Every row gives one point. Each table stands for the endless flat space through its points: a line for two points, a plane for three, and so on. Write the one point that lies in both, or say that there is none.

First (2 x 4):
[[ -9.0 -12.1  15.8  -3.6]
 [  4.8  -8.5  10.1  -6.9]]
Second (2 x 4):
[[-4.2 -4.7 11.8 -8.7]
 [-7.3 -1.6 14.4 -8.5]]
They share: no point

First, 2 rows:
[[  8.1  -9.7 -17.5  18.1  -6.0  -7.8]
 [ 12.3  -7.3 -11.9   9.7   1.0   0.0]]
Second (4 x 6):
[[ 13.6  -0.4 -10.1  10.7   1.0  -0.9]
 [ 24.4  -3.6  -1.3   2.1  -7.4   0.3]
 [ 16.6  -2.6 -12.9   3.2  -1.4   2.5]
 [ 20.0 -10.6 -27.0 -18.4  -2.2  15.2]]
They share: [14.4 -6.1 -9.1  5.5  4.5  3.9]

First, 5 rows:
[[ 18.1 -22.4  36.5  24.5   4.8  19.5  -7.3   2.9   9.0]
 [ -0.8 -10.0  23.2   3.0   2.3  32.9 -31.8  -7.5   0.1]
 [-24.0 -10.6  -7.3  -6.7  20.4   0.6   0.5  -3.2   9.0]
 [-19.7 -15.6 -12.3   1.0  24.3  11.5  16.5   1.0   0.6]
 [  2.0 -17.4  19.7  12.1  10.0  15.5  -6.1   0.1   7.4]]
Second (3 x 9):
[[-12.0 -15.3  13.0   9.6  22.7  -0.1  -7.8  13.4   6.1]
 [  2.4 -19.3  -8.4   5.8  19.7  33.7   1.8 -10.4   2.9]
 [-13.8 -15.1  -4.2 -16.4  -0.1  18.1   1.8 -13.4  -1.3]]
They share: no point

First (4 x 11):
[[  9.8 -19.9  15.3  14.8  13.4  -1.7   1.8 -14.4  10.8  23.2   3.6]
 [  3.8 -29.6  17.1  14.5   5.5   1.8  19.6   2.0   7.7  13.0   5.1]
 [-16.0   3.7  17.1 -20.0  -6.2 -12.9  -3.2 -16.0  21.2  26.8   9.6]
 [ -9.9 -12.1  12.1  -4.1   9.1 -20.1  -1.9 -11.9  18.1   1.7  12.7]]
Second:
[[ -3.2 -15.3   8.2  10.9  -1.2 -10.1  35.1  17.1 -12.6  14.5  18.2]
 [-10.3 -27.2  -1.4 -17.6  19.9  -8.7  18.8  -1.8  20.2   1.8  27.1]
 [ -7.4 -35.7   9.6  -8.8   4.4 -14.6  17.8  -7.7  21.1   4.9  19.8]
 [ -4.8  -9.1  17.6  12.6 -10.2  -4.6  30.0  16.1 -10.1  20.3   8.0]]
They share: [ -9.1 -17.8  18.0  -2.9  -4.3  -3.8  17.1   1.2  12.9  14.8   8.1]

First (3 x 14):
[[-28.4   4.0  -8.3 -12.4  -1.5  -8.7   9.2  -4.6  -8.9  -8.0  -0.4 -22.5
    3.5 -10.7]
 [-24.7   0.5  -2.4 -14.5   2.3  -4.3   3.8  -5.4 -13.9  -6.5   5.0 -19.6
   -4.0 -11.2]
 [ -6.2 -18.0  22.3 -20.4  15.9   8.9 -20.2 -11.0 -30.9  -5.2  23.4  -2.9
  -35.3 -16.9]]
Second, 5 rows:
[[-12.4 -19.1  15.2  -9.6  12.7   7.6  -4.6 -16.9  -4.1  -5.3  -3.7   0.9
  -20.6  -6.0]
 [-17.3 -18.5  20.4   1.4  -7.3  10.1  -2.3  -9.1  -6.7 -10.8  -5.7   0.1
  -26.7  -3.5]
 [-23.6 -11.4  11.1  -9.7  -7.1  -3.2   6.5   0.7  -5.7  -3.1  10.9 -14.0
   -8.8 -22.4]
 [-17.2 -21.8   8.0 -16.9  -6.9 -16.6   6.9 -18.3  -5.1  -4.0  11.9 -10.3
    3.3 -25.0]
 [-13.3  -6.9   4.3 -17.8  18.4  -9.7 -19.3 -26.0 -17.4 -14.8   8.5  -8.7
  -17.6 -13.1]]
They share: no point
